Each row is a point. Each copy is the shape, with its points in the same order, stretched, turned, moved and blurred by noise. Some copies are also mirrored. Which?

Shape (6 x 2)
|  14 | -36 |
| -30 |  47 |
|  26 |  30 |
| -28 | -45 |
| -41 |  20 |
|  33 |  -3 |
Copy 1 (6 x 2)
| -38 | -19 |
|  75 |   0 |
|  30 |  40 |
| -21 | -44 |
|  58 | -18 |
| -13 |  26 |
Copy 1 is: mirrored
Copy 2 (6 x 2)
|  24 | -51 |
| -34 |  23 |
|  26 |  18 |
| -23 | -64 |
| -41 |  -6 |
|  37 | -11 |
Copy 2 is: only turned
Copy 3 (6 x 2)
|   4 | -60 |
|  20 |  48 |
|  66 |   6 |
| -39 | -49 |
| -10 |  21 |
|  48 | -30 |
Copy 3 is: only turned

Shape (8 x 3)
|  29 |  14 | -24 |
| -25 |  25 |  -1 |
|  11 |  35 |  24 |
|  29 |   2 |   4 |
| -44 | -35 |  24 |
|  -1 | -23 | -33 |
| -25 |  26 | -35 |
| -48 | -30 |  58 |
Copy 1 (8 x 3)
| -19 |  18 | -39 |
|  16 |  22 |   4 |
| -18 |  46 |  10 |
| -29 |  13 | -18 |
|   3 | -26 |  41 |
|  -2 | -23 | -28 |
|  36 |  15 | -24 |
|  -8 | -11 |  72 |
Copy 1 is: mirrored
Copy 2 (8 x 3)
|  -2 | -38 | -14 |
|  12 |  30 | -39 |
|  56 |   1 | -16 |
|  22 | -19 |  14 |
|  -1 |  76 |  23 |
| -40 |  -1 |   2 |
| -23 |  14 | -60 |
|  38 |  95 |  34 |
Copy 2 is: only turned

Shape (7 x 4)
|   1 | -46 | -50 |  45 |
| -16 | -55 |   7 | -14 |
|  -8 | -13 |   0 |  51 |
| -13 |   7 | -36 |  23 |
| -49 |  -2 |  33 | -25 |
| -30 |  31 |  49 |   2 |
|  17 |  81 |  27 |  -1 |
Copy 1 (7 x 4)
| -44 |  56 | -25 |  26 |
| -41 | -34 | -14 |  24 |
| -38 |  33 | -37 | -18 |
| -14 |  49 |  11 |   1 |
| -18 | -37 |  11 | -42 |
|   0 | -17 |  -5 | -65 |
|  61 |  -6 |  -1 | -63 |
Copy 1 is: mirrored
Copy 2 (7 x 4)
| -91 | -15 |  14 |  43 |
| -29 | -68 |  -8 |  26 |
| -28 | -13 |  39 |  51 |
| -35 |  18 |  36 |  20 |
|  23 | -52 |  31 |   1 |
|  56 | -19 |  44 |  18 |
|  71 |  55 |   9 |  19 |
Copy 2 is: only turned

Shape (13 x 8)
| -13 |   9 |   9 | -26 |  -6 | -11 | -11 | -10 |
|  29 |   0 |  -5 |  20 |  -4 | -23 |  -9 |  26 |
|   5 | -33 | -10 |   0 | -35 |  12 |  47 |  44 |
|  16 |  22 |  17 | -28 | -29 |  44 |   3 | -13 |
|  44 |  -3 |  36 |  17 |  -3 |  -7 | -21 |   4 |
|  -8 |   9 | -22 |  31 | -34 | -51 |  -8 | -17 |
|  10 |   6 |   1 |  23 | -39 |  35 | -51 | -71 |
| -37 |  29 | -81 |  20 |  13 |  -3 |   5 | -19 |
| -27 |  42 |  41 |  23 | -23 |  39 |  14 | -19 |
|  -8 |  -7 | -19 |   6 |  38 |  -3 |  77 | -13 |
|  12 |  16 | -17 | -11 |  10 |  20 |  18 |  48 |
| -13 | -37 | -10 |  30 |  42 |  63 |  -7 |  20 |
|  11 | -20 |  33 | -20 | -21 |   4 | -10 |  21 |
Copy 1 (13 x 8)
|  -1 |  10 |   7 |  -6 |  -9 |   5 | -19 | -14 |
|  13 | -10 |  23 | -18 |   5 |  -2 |  12 |  36 |
|  18 |  19 |   3 |  44 |  22 | -21 |   1 |  48 |
|  27 |  35 | -13 |   4 | -25 |  34 |  -3 |  11 |
|  26 | -18 |  36 | -19 |   8 |  33 |  15 |  18 |
|   0 |  31 |  40 | -38 |  -2 | -23 |   5 |  -6 |
|  77 |  36 |  14 | -45 | -32 |  11 |  10 | -32 |
|   2 |  28 | -38 | -35 |   3 | -58 |  25 |  -9 |
|  -3 |  47 |   6 |  25 | -22 |  30 |  35 | -19 |
| -13 |  27 | -30 |  15 |  70 |  -2 |  22 |   6 |
|  -2 | -10 | -30 |  11 |  -4 |  -2 |  16 |  46 |
|  58 | -38 | -32 |  32 |  23 | -25 |  50 |   4 |
|  20 |  -8 |  23 |  16 |  -4 |  20 | -17 |  16 |
Copy 1 is: mirrored
Copy 2 (13 x 8)
| -13 |  20 | -20 |  -2 |  27 | -20 |  -4 |  10 |
|   5 |   0 |  39 |   4 |  -7 | -23 |  39 |  19 |
| -16 |  -8 |  26 |   9 | -24 |  66 |  30 |  26 |
|  31 |  45 | -31 | -53 |  20 |  19 |   5 |  18 |
|  27 |  12 |  42 | -56 |  -1 | -35 |   9 |  -3 |
| -12 |  26 |  -1 |  41 | -28 | -38 |  12 |  32 |
|  87 |  42 | -19 | -38 | -11 | -29 | -47 |  39 |
|  35 |  -6 | -40 |  95 |  -7 |  17 |  38 |   8 |
|  31 |  84 | -25 | -22 |  -8 |  46 | -16 | -28 |
| -12 | -49 | -34 |  34 | -32 |  34 |  38 | -68 |
|  17 |  -2 |  19 |   4 |  19 |  39 |  60 |  -3 |
|  80 | -63 |  40 |  21 |   7 |  71 | -15 | -19 |
| -14 |  14 |  32 | -30 |  21 |  -5 |  -5 |  29 |
Copy 2 is: only turned

Shape (13 x 9)
| -42 | -17 | -29 | -23 |  -5 | -25 |   0 | -15 | -11 |
|  21 | -68 |  36 | -24 |  -5 |  36 | -16 |   6 | -35 |
| -49 | -13 |  58 | -15 |   0 |  17 |   3 |   3 |  31 |
|  48 | -42 |  52 |  66 |   1 |  52 |  27 |  37 | -52 |
| -51 | -17 |  -8 |   9 | -22 |  58 | -16 | -30 |  34 |
| -35 | -31 |   3 |  53 |  39 |  30 |  23 |  34 |  64 |
|  21 | -28 |  10 |  -6 | -29 |  22 |  -2 |  28 |  30 |
| -17 |   8 |  -9 |   6 |  26 |  12 |   7 | -22 |  27 |
|  16 | -16 |  -6 |   9 |  38 | -13 |   9 | -16 | -16 |
|  12 |  31 |   7 |   0 | -21 |  19 | -55 |  26 |  -7 |
| -16 | -12 | -18 | -44 |  13 | -29 |  30 |   1 | -16 |
|  -5 |  -3 |  26 |  28 |  -3 | -26 | -10 |   7 |  15 |
|  -8 | -11 |  18 |  -4 | -37 |   2 |  11 |  -4 | -10 |
Copy 1 (13 x 9)
| -18 | -17 |  18 | -53 | -39 | -10 |  26 |   1 |  14 |
|  -5 | -31 |  48 |   0 | -17 | -47 |  -4 | -34 | -33 |
|  25 |  14 |  37 | -36 |  23 | -20 |  -5 | -24 |  48 |
|  34 | -43 |   7 |  34 |  82 |  -6 | -38 |  -1 | -76 |
| -29 |  -5 |  55 |  -2 |   8 | -27 |  41 |  -3 |  42 |
|  -8 |   4 |  49 | -27 |  75 |  37 | -59 |  41 |  36 |
|   3 | -32 |  16 |  24 |   7 |  17 | -25 | -12 |  33 |
| -26 |  20 |  15 | -23 |   6 |  13 |   5 |  15 |   1 |
| -24 |   7 |  -5 | -22 |  -2 |   3 | -20 |   8 | -50 |
|  27 | -20 |  -4 |  53 | -19 | -20 |  19 |  28 |  13 |
|   4 |   0 |  13 | -53 | -32 |  23 |   0 | -10 | -10 |
|   9 | -22 | -21 |  -2 |  28 |  -8 | -31 |  13 |  16 |
|  16 | -30 |  -1 |  -5 |   6 |  -6 |  16 | -24 |  10 |
Copy 1 is: only turned
Copy 2 (13 x 9)
|  44 | -20 | -26 |   0 |  48 | -22 | -29 |  16 |  14 |
|  -9 | -22 |  36 | -24 |  33 |  30 |  61 |  -8 | -25 |
|  56 | -39 |  47 | -22 | -28 |  34 |  13 | -31 |  76 |
| -77 |  13 |  49 |  40 | -41 |  79 |  23 | -49 | -39 |
|  74 |   4 | -44 | -36 |   6 |  38 |  22 |   0 |  57 |
| -33 |  -8 |   5 |  17 | -13 |  50 | -15 | -57 |  92 |
| -29 | -14 |   3 | -44 | -20 |  -1 |  38 |  -8 |   3 |
|  24 |  24 |   6 |   5 |   9 |  10 | -16 |   6 |  42 |
| -20 |  20 |  18 |  41 |  37 |  -7 | -12 |   6 |  -6 |
|  13 |  22 |   0 | -32 | -38 | -25 |  27 | -44 | -24 |
|  17 | -25 |  11 |  -8 |  55 | -25 | -32 |  29 |   0 |
|  -4 | -12 |  16 |  33 | -36 |  -3 |   3 | -33 |  20 |
|  26 | -15 |  -2 | -11 | -17 |  10 |   5 |   8 |  -1 |
Copy 2 is: mirrored
Copy 3 (13 x 9)
| -34 | -46 |  37 | -19 | -22 | -25 | -14 |  33 | -17 |
|  -1 |  39 |  56 |  55 |  24 | -36 | -24 | -54 |  42 |
|  10 |  34 | -28 | -52 |   7 | -46 | -74 |  -8 | -22 |
|  22 |  51 |  13 |  52 |  95 |  28 |  50 | -90 |  45 |
| -50 |  39 | -27 | -25 | -11 | -93 | -11 |  33 | -17 |
|  38 | -30 | -54 | -87 |  25 | -38 | -14 | -27 |  32 |
|  36 |   1 |   9 |  16 |  14 | -46 |  -8 |  -5 |   1 |
|  -9 |  -5 | -35 | -26 | -36 | -14 | -15 |  -4 |   2 |
|   2 | -13 |  21 |   5 | -25 |  37 |   3 | -41 |  30 |
|   3 |  20 | -11 |  30 |  52 | -21 | -23 |  43 |  36 |
| -16 | -54 |  23 |  -3 | -21 |  10 | -22 |  -6 | -23 |
|  31 |  -3 |  10 | -34 |   6 |   2 | -14 |  10 |  19 |
|  -7 |  14 |  25 |   6 |   9 | -24 |   7 |  11 | -31 |
Copy 3 is: mirrored
Copy 4 (13 x 9)
|   8 |  19 | -30 | -16 | -17 |  50 |  40 | -12 | -12 |
| -27 | -17 | -63 | -55 |  32 |  14 | -23 |   5 |  11 |
| -75 |  38 |  11 |  -6 | -33 |   2 |  -2 | -39 |  -4 |
| -47 | -21 | -19 | -11 |  37 | -45 | -19 |  45 |  88 |
| -41 | -50 |   9 | -11 | -82 |  15 | -27 |   1 | -29 |
| -45 |  31 |  42 |  61 | -49 |  26 | -44 | -38 |  40 |
| -10 |  -1 | -16 |  14 |   6 |  -8 | -49 |  16 | -18 |
| -10 |  -9 |  36 |   9 | -20 |  13 |   5 | -45 |  15 |
|  26 |  -2 |  -4 | -12 |  22 |  20 |  20 | -38 |  51 |
|  -1 |   6 |  29 | -50 |  -1 | -29 | -48 |  45 |   3 |
|  -7 |  37 | -17 |   9 |  34 |  50 |  56 | -25 |  -2 |
|   6 |  41 |  -4 |   5 | -12 | -17 | -15 | -20 |  25 |
| -26 |  -6 | -23 |  -9 |  -8 |  -9 |  21 |  12 | -16 |
Copy 4 is: mirrored
